Each row of a before or after table is a point. The points were changed in one or more steps. Then noise was added and the rows were shuffled. The steps act on columns, c1 being the first. What was done? A step turns or swaps two columns, mirrors them in a line or flattens them onto one, adds a multiple of one to another, or multiplies or shifts one. Angles are multiples of 10 degrees, from the lower column toward the higher: turns from -170 to 170, lines from 10 to 170 but not 90. Use the fewest steps. Two steps may share a column if one is a turn and the other turns, adds or multiplies; they go together, in the order done. Otherwise the lowest column goes first.
In the rows, zero is written as 128.

Before, 13 rows:
[[157 108 111]
 [135 128 130]
 [149 175 111]
 [165 149 115]
 [ 98 171 124]
 [121 122 114]
 [142 147 126]
 [149 132 126]
 [ 86 160 126]
 [110 113  93]
 [157 151 153]
 [102  95 153]
 [ 94 104 124]]
After, 13 rows:
[[180 127 178]
 [ 22 119 160]
 [200  96 141]
 [ 62 117  91]
 [ 53 117 169]
 [181 129 130]
 [163 123 145]
 [201 151 115]
 [110 144 126]
 [ 84 165 127]
 [221 131 154]
 [ 44 141 106]
 [147 129 127]]
Steps: multiply c1 by 2.5; turn c2 and c3 by 110 degrees

Before (12 x 8):
[[186 125 111 133 148 107  94 177]
 [ 75 159  62 106 149  83 157 124]
 [ 79 107  98  96  70 135  88 129]
 [186 195 148 161  53 140 180  99]
 [ 87 105 145 119 112  81 110 134]
 [142 105 158 166 144 111 150 150]
 [144 129 118 147 119 129 162 116]
 [106  80  92 161 148 102 143 118]
 [105 161 161  99 152 109  72  68]
 [115  90 123 124  70  29 179  95]
 [ 97  80 139 122  84 115 105 126]
 [191 144 127  95 127 132 173 154]]
After (12 x 8):
[[ 79 221  93 148  81  77 102 154]
 [186 114 168 182 130  91 116 166]
 [117 179 105 107 164 138 102 155]
 [152 176 134 132 109 106  92 117]
 [ 75 113 125 144 127 122 182  92]
 [150 145 123  99 153 115 191  87]
 [108 133  82 150 177  73  70 120]
 [155 172 115 133  85 149 100 126]
 [176 139  73 156  94 147  87 109]
 [ 93 127 117 119 128 127 138 147]
 [ 67  67 108 113  54  96 176 169]
 [101 155 161  84 127 131 139 128]]
Steps: turn c1 and c7 by 100 degrees; mirror c2 and c6 in the line at 110 degrees; turn c3 and c5 by -30 degrees; turn c4 and c8 by 150 degrees

Before:
[[116 177 151  91 187 133 115  79  84  83 129]
 [181 120  85  96 101 144 139 111 138 147 148]
 [133 142 103  69  99  70 188 147 143 152 144]
 [ 95  71 139 112 103  88 140 142  98  93 179]
 [110 129 146 158 140  84 110 142 144  90  98]
 [157 155 133 114 126  91 139 135 126 120 161]
 [ 77 118 109 155 148 133 117 144 128 121 174]
 [133 131 138 121 129 136 154 149  96 106 143]
 [ 97 170 115  87 102 157  83 182 127 104 128]
 [ 99 125 136 106  83 134 185  57 158 105 166]
 [ 70 118 134 114 135 150 173 169 215  80 167]]
After, 11 rows:
[[194 117 134 116 134 149 220 167 215  79 148]
 [115 127 144 159 141  85  92 143 146  88 162]
 [110 121  87  97 100 142 152 111 142 146  72]
 [137 177 150  94 189 131 102  79  83  80 137]
 [138 133 139 119 127 136 180 149  94 107 115]
 [137 156 132 111 124  91 152 135 125 120  86]
 [142 142 101  70 102  69 246 150 142 154 112]
 [194 117 109 152 149 132 106 142 130 120 138]
 [190  72 137 114 104  88 152 143  99  91 118]
 [179 125 137 107  85 134 242  58 156 106 125]
 [148 173 116  87 100 158  38 184 129 104 152]]
Steps: turn c1 and c11 by -130 degrees; multiply c7 by 2

Before, 10 rows:
[[139 131 118 132 149 116 129 140 167 149 142 174  78 136]
 [134  92  90 162 154 118 148 167 139 140 145 108 157 157]
 [155  82 131 105 105 112 137 188 121 128 114 137  90 148]
 [134 111 110 134 146 165  86 177 111 163 168 145 128 107]
 [ 88 139 127 107 117 164 121 147 176  96 152  98  92 113]
 [156 130  59 140 124 131 150 140 157  94 105 144  89  92]
 [109 139  60 168 154 169 144 128 103 171 110 117 155 150]
 [152 160  86  95  99 118 110 174 125 129 121 131 145  91]
 [105 122 129 141 137 109  95 185 123 158  96 102 123 141]
 [100 139 124 116 150 104 127 142 123 123 130 133 111 133]]
After:
[[105 138  60 131 149  90 133 129  41  74 156 117 155 112]
 [124 111 111 127 131  91  99 177 116  82  86 146 128 164]
 [155  83 132 142 104 152 128 188 151 134 154 137  90 119]
 [109 124 128 113 142 171 130 184 127 107 158 103 122 165]
 [147 130  59 186 113 104 173 141   7 158 114 144  89 121]
 [100 138 124 139 151 160 122 142 136 141 130 132 110 127]
 [121  92  91 131 136 149 105 166  51 120 137 107 157  99]
 [125 129 118 152 132 157 115 141  78 113 125 173  76 122]
 [109 140 128 170 143  56 116 146  95 146 100  98  92 132]
 [156 161  86 186 104 142 148 172  93 131 102 131 144 156]]
Steps: flatten c1 and c5 onto the line at 140 degrees; add -1.5 times c3 to c9; turn c4 and c9 by -150 degrees; turn c6 and c10 by -160 degrees; multiply c6 by 1.6; turn c11 and c14 by -130 degrees; turn c7 and c14 by -70 degrees

Before:
[[114 145 153 109 148 167 143 140 178 134  78  86 151 117 135  93 157 160
   75 124  52 175 156 133]
 [132 175 119 128  53 111 169 181  89 204 162 155 101 164 123 177 139  79
  127  90 154  91 126 115]
 [103 154 105 152  83 105 168 122  79 200 114 188 150  71 103 165 144 152
  136 127 134 129 126 146]
 [118 134 145 122 143 129 128 126 131 126 117 146 147  99  85  88 139 166
  113 125  94 193 104  66]
 [ 95 158 164 128 131 153 118 102 156 148 130 156 140  80  84  94 156 143
  121 112  96 109 131 116]
 [178 196 161 167  95 100 169 194 124 134 137  89  71 169 157 119  53  68
  127  89 176 109  97 197]
 [ 96 135 159 111 149 129 127 142 128 135 119  97 184  94 113  96 139 164
  105 179 120 120 124  98]
 [187 166 196 213 192  58 140 210 202 107 132 127 113 209 174  54 123  71
   78 119 121 130  74 197]
 [ 98  89 130 128 142 109  98 107 138 159 144 154 182  95 116 143 129 146
  140  97 107 146 139 116]
 [151 125 142 107 161 180 144 141 129 123 111 146 191  99  89 101 167 113
  126 131  83 150 125 126]
 [103 119 109 101  74 130 122 146 120 167 135 146 128  61 132 124 172 142
  147 135 115 133  86 132]
 [104 142  83 156 105 127 175 154  56 195 174 159  78 121 145 136 112  90
  102  96 138  93 103 158]
 [ 99 166 146 136 158 167 115 143 157 137 136 102 142 110  89 133 154 122
  127 170  74 187 133 128]]
After, 13 rows:
[[135  41 148 136 156 131 101 142 159 138 136 103 138 111  89 130 128 126
  124 169  73 187 130 168]
 [140 109 144 120 144 188 102 127 130 122 118 145 154  96  83  89 131 166
  116 123  93 196 107 127]
 [110 151 139 108 161 129  81 140 127 124 115 145 192  96  89  96 128 114
  123 133  81 149 127 179]
 [157 121 111 101  72 126 119 144 123 164 136 147 131  62 136 121 128 141
  143 136 122 131  84 130]
 [132  59 104 154  79 109 146 124  79 201 113 186 149  70 101 166 132 151
  139 127 134 128 128 104]
 [144  42 162 125 133 137 106 104 158 149 130 159 136  78  84  94 123 144
  121 109  95 112 128 149]
 [175 169 130 127 139 135  43 107 138 161 145 155 183  95 116 138 127 143
  139  92 110 143 139 112]
 [ 54  58 158 167  91  59 226 193 124 135 140  90  72 168 160 118 125  70
  126  89 175 111  97 100]
 [154  81 156 109 145 161  72 139 129 135 121  98 182  95 113  97 123 164
  106 179 121 118 122 131]
 [143  80  88 158 107  96 222 155  58 195 172 160  77 119 147 137 129  90
  102  96 140  95 106 126]
 [ 55 118 195 210 193  58 159 204 201 104 132 128 108 215 173  54 127  67
   77 117 117 131  74  56]
 [134  85 153 113 147 123 119 140 176 130  82  84 152 114 135  92 129 164
   79 124  51 175 152 163]
 [102  52 120 124  52 143 196 183  92 206 163 156 100 163 120 178 128  76
  126  89 154  91 126 110]]
Steps: turn c1 and c2 by 150 degrees; multiply c2 by 2; turn c6 and c24 by 90 degrees; add -1 times c13 to c7; multiply c17 by 0
